Every row gives one point. Each copy is the shape, with its points in the same order, turned, moved and blurred by noise. Is it also mirrored, or only turned?
In the rows, 128 means zero.

Shape (8 x 2):
[[133 154]
 [ 45 128]
 [141 140]
 [165 196]
 [141 107]
 [137 134]
 [175 178]
 [138 141]]
Copy 1 (8 x 2):
[[123  97]
 [211  87]
 [116 113]
 [ 72  70]
 [126 139]
 [122 116]
 [ 65  87]
 [113 110]]
Copy 1 is: only turned
Copy 2 (8 x 2):
[[160 108]
 [171 202]
 [141 113]
 [187  69]
 [113 125]
 [139 115]
 [170  65]
 [141 110]]
Copy 2 is: only turned

Shape, 8 rows:
[[178 142 173 142]
 [105 105 138 156]
 [152 128 102  64]
 [ 98  84 165  55]
 [141 153 118 147]
 [162 161 118 127]
 [185 183 167  97]
 [ 91 166  93  83]]
Copy 1 (8 x 4):
[[122 169 101 176]
 [168 144 115 101]
 [ 58 148 158 101]
 [109 222 156  68]
 [123 113 129 137]
 [100 123 133 153]
 [ 82 174 150 188]
 [111 118 203  96]]
Copy 1 is: only turned
Copy 2 (8 x 4):
[[156 135  74 126]
 [107 141 145 151]
 [131 117 144  43]
 [ 75  68 137  87]
 [170 153 142 124]
 [176 141 129 104]
 [196 104  76  85]
 [159  97 199  91]]
Copy 2 is: only turned

Shape, 13 rows:
[[136 104 145 176 124 123 125 144]
 [ 77 116 119  76 134 144 127 148]
 [131 199 123 163 146 152 142  44]
 [ 96 116  90  92  90 132 103 151]
 [104 218 124 190 115 178 174  83]
 [107 103 125  61 121 116  88 137]
 [128 217 100 174 111 182 164  79]
 [ 93 106 133  65 141 125 149 163]
 [ 54  61 131  79 122 152 107 129]
 [ 99 103  83 149 154  90 141 133]
 [168  81  89 152 140 150 163 117]
 [168 107 121 163 163 131 139 153]
 [122 191 134 154  80 133 191  61]]
Copy 1:
[[114 105 115  90 126 117 154  92]
 [158 184 144 150 107 151 107  97]
 [ 96  76  61 127  96 161  50 143]
 [179 149 143 153 151 168 131 100]
 [ 63  55 115 121 103 189  43 119]
 [183 191 111 139 143 135 127 108]
 [ 92  43 111 134 116 176  35 121]
 [137 197 145 165 119 120 119  81]
 [177 202 122 130  91 173 145  69]
 [122 117 116 168 100 131 172 117]
 [148  76 101 144  97  95 131  61]
 [123  94 121 117 111  72 136 102]
 [ 63  80  71 149 146 179  57  84]]
Copy 1 is: mirrored
Copy 2, 13 rows:
[[104 139  97 158 110 145 157 172]
 [185 111 107 108 145  87 124 130]
 [124 134 206 106 152 197  98 175]
 [174 141 106 132 144 105 135  93]
 [141 163 211 124 195 191 141 199]
 [161  99  79 115 115 114 108  93]
 [124 161 215 111 193 183 144 159]
 [185  92  95 104 131  90 145 136]
 [184 147  55 112 132  86  85 140]
 [156 147 154 139  79  91 139 154]
 [ 91 158 125  84 107 111 165 167]
 [ 83 127 131 117 107 105 165 176]
 [163 153 177 101 148 221 160 176]]
Copy 2 is: only turned
Copy 3:
[[ 96  99 124 135 152 144 128 103]
 [108 138  86 171  59  97 128 140]
 [136 197  69  94 198 130 125 153]
 [118 149 129 148  62 127 169 141]
 [110 160  58 100 207 127 143 202]
 [127 155 120 142  47 126 118 104]
 [121 189  88 105 202 128 144 210]
 [122 118 100 174  62  91  97 136]
 [129 122  66 190  51 127 159 104]
 [139 114 118 128 126  75 145 103]
 [153 131 139 192 173 123 136 107]
 [108 127 150 159 175 115 105 100]
 [166 134  78  94 175 156 125 215]]
Copy 3 is: only turned
Copy 4, 13 rows:
[[128 117  88  96 117 144 147 100]
 [161 126 135 167 156 111 193 159]
 [102 201 126  66 135  53 116 152]
 [183 107 127 145 119 119 171 181]
 [ 91 231 113  50 131 100 163 180]
 [168  87 118 181 137  90 157 150]
 [ 96 225 130  67 106  92 135 190]
 [160 127 121 185 163 133 176 139]
 [194 101 124 152 149  89 228 124]
 [167 121 165 102 155 146 136 119]
 [149 167 151 128  82 131 131  85]
 [102 133 134 126 104 145 119  91]
 [149 230  81  73 134  93 123 177]]
Copy 4 is: only turned

Shape, 16 rows:
[[123  92 134 126 114 115 127 128 121 119 125]
 [ 51 111  92 148 124 113 127 115 130 116 129]
 [133 172 149 100 129 135 137 120  84 173 115]
 [124 185 159 131 111 111 133 125 137 114 134]
 [124 123  94 157 114 110 114 118 141 122 100]
 [136 123 141 150 112 104 125 116 119 172 121]
 [144 165 147 154 127 187 115 117  90 128 142]
 [106  88  61 157 137 249 140 140 137 115 134]
 [143  97 119 131 120 101 130 156 119 146 120]
 [142  99 151 113 131 144 110 122 138 118 101]
 [124 175 134 152 162 103 128 113 115 120 136]
 [ 97 115 153 132 130 114 132 136 128 184 117]
 [149 105 134 116 131 127 132 119 132 170 129]
 [134  81 148  96 113 101 112 116 132 153 126]
 [ 90 106 116 119 116 112 145 105 136 152 141]
 [146 104 146 148 118 104 152 111 127 115  97]]
Copy 1:
[[142 135 110 106 130 143 126 113 145 143 139]
 [132 142 115 122 133 109  93 111 158  90 183]
 [125 124 107 186  93 156  92 168 129 142 100]
 [174 168 123 157  97 132 108 135  94 137 131]
 [143 116 148 120 116 119 112  99 127 101 134]
 [135 120 119 155 119 117 118 108 145 135  94]
 [ 98 142 144 169  67 131 128 135 115 178 146]
 [ 19 121 133  79  94 102 152 138 121 121 199]
 [147 113 125 118 143 127 143 135 153 127 102]
 [126 116 127 107 127 149 107 118 110 164 131]
 [157 159 161 146  92 106  84 144 134 133 129]
 [140 111  85 154 145 100 100 135 141 140 114]
 [106 130 113 120 126 132 115 128 130 137  89]
 [137 130 100 112 163 155 106 109 141 149  96]
 [120 157  88 122 135 128 107 114 143 103 118]
 [162 120 119  92  97 134 113 106 135 140 110]]
Copy 1 is: mirrored
Copy 2, 16 rows:
[[ 95 141 129 130 142 121 135 109 159 127 124]
 [130 159 148 100 120 162  97  93 133 132 159]
 [174 156 130 141 137 114 150 182 133 114 120]
 [142 111 185 155 151 114 148 135 114 142 134]
 [111 126 129 108 135 108 125 111 130 135 172]
 [111 130 130 125 151 131 152 163 153 119 156]
 [158 122 133 127 162 103 118 143 111  65  91]
 [135 152  57  72 178 124  51  70  99 107  82]
 [ 85 134 108 129 131 119 126 150 159 143 127]
 [ 93 163 117 133 158 102 154 110 128 119 117]
 [119 118 190 114 127 116 121 153  99 123 129]
 [113 165 128 136 157 152 128 173 146 134 142]
 [104 141 106 114 160 127 158 159 135 132 122]
 [ 89 156 115 138 139 135 177 130 157 133 125]
 [126 155 135  94 142 175 135 119 147 139 141]
 [ 94 136 155 108 168  88 140 133 163 139 144]]
Copy 2 is: only turned
Copy 3, 16 rows:
[[101  97 125 147 132 126 107 125 124 127 126]
 [118 165  99 175 121 133  73 139 128  99 129]
 [ 98 141  89  70 140 151 144  99 107 140  86]
 [103 149 102 128 196 133 140 132 138 147 101]
 [124 144 157 147 139 138 116 112 137  96 119]
 [ 97 125 133 116 130 111 141 125 113 111  88]
 [110 158 109  98 126 112 156  82 143 179 141]
 [204 164 116 161  74 118 116  83 104 158 189]
 [107 101 149 127 126 137 124 135  92 108 119]
 [139 100 141 122 135 128 107 111 135 155 109]
 [ 95 159 110 121 141 157 149 149 159 139 109]
 [112 132 119 113 118 110 110 146  88 136  78]
 [134  98 119 104 120 120 142 122 110 124 101]
 [119  74 128 109 136 111 103 134 115 114  93]
 [119 126  86 149 129 114 108 132 115  97  99]
 [107 100 144 163 136 138 139 114 134 133  88]]
Copy 3 is: mirrored
Copy 4:
[[152 137 132 136 138 124 120 134 104 116 135]
 [133 164 104 160 116 129  81 147  87 138  83]
 [117 167  86 157 125 152 175 116 172 106 135]
 [111 146  94 124 109 155 175 143 104 159 137]
 [ 96 153 132 127 159 122 109 142 100 137 110]
 [118 141 113 149 163 115 166 125 115 110 111]
 [112 128 138 158 122 162 171 184 168 124 114]
 [138  85 151 129 121 152  52 200 186 120  56]
 [119 132 134 122 143 104 133 112 114  91 126]
 [141 121 134 140 151 117 111 140 137 136 159]
 [101 177 108 133 107 115 164 170 117 139 130]
 [133 130  75 169 143 107 139 118 122 106 117]
 [140 128 118 128 150  99 149 116 151 112 116]
 [156 131 131 151 158  95 139  88 117 123 140]
 [160 154  97 138 134 120 116 114 112 133  86]
 [139 148 120 114 172 125 132 156 104 115 146]]
Copy 4 is: mirrored

Shape (17 x 12):
[[166 144 102 147 133 143 162 142 105  79 158 151]
 [105 157  72 112 133 159 115 137  88 198 123 123]
 [ 76 122 120 214 132 106  95 169 108 158  92 150]
 [112 120 133  40  99 196 128  98 124 163 104  88]
 [144 169 152 101  88 125 174 114 166 186 143 131]
 [102  97 135  70 158 105 146 105 135 108 120 198]
 [128 166  82 127 133 118 153 162 118 137  69 159]
 [174 168 156 118 145 141 156  66  65  92 138 111]
 [ 92 182 208 114 114 109  94 179  85 109 161 135]
 [164  86 159 106 165 181 117 214  94 150  77 103]
 [205  99 115 115 112 164 105 104 108 132  74 111]
 [105 125  60 156  82 106 143  91 105 165 114 154]
 [141 133  46 123  84  67  85 134 139 150 116  72]
 [ 82  83 150 109 137 119 132 226 131 173  94 103]
 [113 116 134 137 124 148 122 116  53 180  92 178]
 [170  98 164 100  61 104 184 159 128 179  54 144]
 [114 149 137 105  84 171 199 101 115 174 126 147]]
Copy 1, 17 rows:
[[153 113 146 117 121 136 120 162 170 118 194  93]
 [166  69 114 123  79 152 107 127  51 144 156 133]
 [152 116 158 104 157  91 142 168  17  89 188 135]
 [144  75  68 183 116 175 147 103 102 150  80 132]
 [ 94  97 183 157 109 138 123 134 112 186  99 120]
 [136 114 104  90 156 138 157 183 150 163 127 191]
 [129 104 136 110  87 133 181 155  87 151 198 129]
 [157 113 147 193 154 201 105 137 166 146 195 138]
 [191  98 183 210 128  71 131 170 121 109 145 184]
 [144 114  37 200 122  85 132 187  78 143 179  96]
 [131 108  69 160 165 143 136  88 109 165 187  88]
 [108  70 156  70 134 158 130 106  75 114 164 138]
 [113 143 128 105  90 105 119  35  79 112 169 141]
 [105 122  79 160  99  64 142 190  48 105 125 147]
 [144  39 116 134 166 143 124 165  60 148 184 153]
 [ 25  72 115 172 142  98 172 144  98 171 156 122]
 [105  44 153 150 117 182 138 159 111 150 113 114]]
Copy 1 is: mirrored
Copy 2 (17 x 12):
[[ 98 144 120 155 119 138 176 150 109 112  53 138]
 [130 106  75 173 174 133 110 107  75 105 145 101]
 [106 108 175 185 153 133 120 157  99 201 166  92]
 [172 105  35 110 141 128  98 117 171  80 148 119]
 [159  73 103 110  53 126 107 155  86  86 135 137]
 [ 82 158 132 161  80 148  89  99 186 105 127 136]
 [ 81 141 115 170 144 145  83 176  89 110 133 151]
 [145 198  76 118  93 159 201 148 119 111 117 149]
 [183 130 188 198 105 134 174 159 146  83 167 124]
 [141  96  58 227 145  99 144 158 169 160 136 179]
 [ 94  98  47 128 148 133 170 138 139 155 140 182]
 [ 76  97 114 122 136 192 103 128  87 134 126  88]
 [137  77 136 112 185 183 101 106  76 145 129 185]
 [162  78 123 230 129 132  63 153 159 159 135 146]
 [ 91 121  78 193 121 158 142 125 130 132 178  78]
 [101  54  64 169  66 184  98 202 142 125 159 178]
 [130  99  61 120  85 145 112 170 118  82 135  80]]
Copy 2 is: mirrored

Shape:
[[114 129 128  91 117 147  85 149 173 116 119  82]
 [168 127 146 137 133 172  94  76 169 132 137 135]
 [115 186 101 125 204 183  84 164 140 187 129 123]
 [178 174 168 135 103 122 115 137 115 140  77  67]
 [ 89 106  93 110 187 100 115 100 114  94  68  86]
 [151  99  98 100 202 173 189 113 184 103 137  82]
 [ 85 118  79  99 146 175 153 141  85 191  70 101]
 [115 172 146 101 180 192 176 169 187 195 160  74]
 [109 101 174 174 158 169 148 152 105 117 179  95]
 [163 142  75 110 109  89 190 104  81 116 109 139]
 [ 72 100 163 154 173  86 179 132 162 155 155 129]
 [127 192 140 132 139 180  96 172 189 138  88  98]
 [143  97  86 152 136  75 116  99  96 160  70  80]
 [139 200  72 178 113 180 127 119  91 167 152 105]
 [110 159 105 164 110 123 186  68 159  79  98 151]
 [124 137 128  85 194 104 115  86 124 166 128  71]
 [121 175 159 185 138  86 171 141 167  83  99  82]]
Copy 1, 17 rows:
[[133 104 118 135 127 129  46 145  76 152 130 118]
 [125 116 123  76  82 115 136 144  60 174 149 157]
 [165 143  87 193  90  78 109  98 127 174 134 179]
 [148 124 183 123  89 172  88 101  92 104 159 134]
 [ 85  83  55 144 120 198  95 114 134 127 118 157]
 [116  55  46 152  85 109 136 174  96 103 150 101]
 [154  61 104 204 125 154 128  55 127 172 128 114]
 [159  92 141 198  82  40 103 149 149 141 149 100]
 [117 140 139 183  92 136 173 175 101 138  70 114]
 [165  94  92  80 126 183 152  82 144  77 119  98]
 [ 91  95 141 134 139 106 166 171 187 132  76 132]
 [179  90 148 155  86  93  45 131  88 147 122 170]
 [ 66  97 126 114 137 181 126  54 116 106 139 150]
 [163 153 125 122  46 105 144  36 103 144  93 113]
 [149  52 101  43  77 156 135 122 125 119  78 139]
 [ 86 131  91 141 108 138 109 130 160 146 191 131]
 [121  85 163 113  72 148  86 151 137  68  75 150]]
Copy 1 is: only turned
Copy 2:
[[156  71 104 135 170 136 158 163 142 125 120 141]
 [113 128 109 109 137  97 166 165  99 128 184 101]
 [165  79  31 168 118  83 112 103  90 125 119 118]
 [151 160 111  97 181  55 129 155 145  97 114 172]
 [ 72  62 124 109 131 114 123 135 119 127  53 129]
 [ 73  56 135 142 134  82 203  79 119 148 146 148]
 [109  63  77  94 120 124  80  96  80 114 118 212]
 [168  59  77 146 182  62 140  50 107 156 181 163]
 [147 132 158 152 175  94 136 103  42 170 128 136]
 [ 84 139 169  97  76 112  99 106 163  99 137 177]
 [105 114 148 111 195 142 107  51 104 159 136  86]
 [200 100  52 104 157  85 171 133 130 131 114 127]
 [ 63 129 133  93 144 122 103 131 112  49  86 148]
 [191 114 128 120  87  65 106 119  62  70 149 146]
 [118 121 170  31  92 107 150 109 131 134 139 103]
 [ 78  60 111 145 173  67  89 131 130 107 127 123]
 [157 147 160  67 170  84 154  86 152 132  78 102]]
Copy 2 is: only turned
Copy 3:
[[142 153 146  92 141 170 108  82 127 125  87 158]
 [143 141  58 126 121 115 159  77 105 137 111 137]
 [112  87  94 187 191 190 113 114 128 171  94 163]
 [124 112 140 110 149  96 142 109 148 105 150 209]
 [ 89 183 107 124 142 144  67 175  97  75 100 129]
 [122 215  87  93 137 172 162 170 121 186  88 143]
 [115 177 156 204 156 155  78 143  88 178 141 164]
 [162 137 107 143 163 228 154 141 159 219 131 194]
 [ 93 131  95  84 136 140  96 116 177 198 162 104]
 [139 178 165 166 144  59 154 171 125 107 127  99]
 [118 131  94 138  56 186 107 170 181 145 143  99]
 [132  79 135 107 159 180 142 106 107 148 102 189]
 [120 160 116 159 114  73  58 161 122  95 111 169]
 [178  85 117 161 196  90 102 133 111 192 141 125]
 [149 124 127 106  94 115 161 177  55 120 139  83]
 [140 176  66 154 161 165  93 151 150  96 128 168]
 [122  82 139  56 105 130 147 192 140 115 140 147]]
Copy 3 is: mirrored
Copy 4 (17 x 12):
[[131 146 168 102 148 155 142 110 135  89 130 176]
 [134 134 106 125 183 156  91  79 158 154 129 149]
 [185 136 126 177 174 146  99  86 160  23 121 114]
 [187 141 154  88 156  87 141 137 213 134 115 151]
 [119  45 156  67 157 111 104 135 124  59 147 119]
 [109  78 217 141 137 175  82  78 141 124 117  82]
 [148  60 131 129 118 127 178  85 182  44 152  88]
 [132 157 198 206 130 132 124  50 177  69  87 104]
 [129 118 143 177 177  99 159 124 100 145  96  90]
 [163  71 146 115  84  91 108 126 174 154 215 109]
 [104 112 139 148 109  53 102  70  89 113 101 110]
 [173 148 146 145 141 154 114 120 180  71  77 179]
 [188  50 142  54 148  70 134  83 150 110 156 123]
 [210  84 129 210 176 112 137 103 181 118 171 158]
 [109  44 125 145  98 105  72 129 163 156 144 178]
 [126 115 175  96 184  83  94  72 158  69 160 100]
 [146  98 183 132 111  62  84 153 142 138  79 171]]
Copy 4 is: only turned
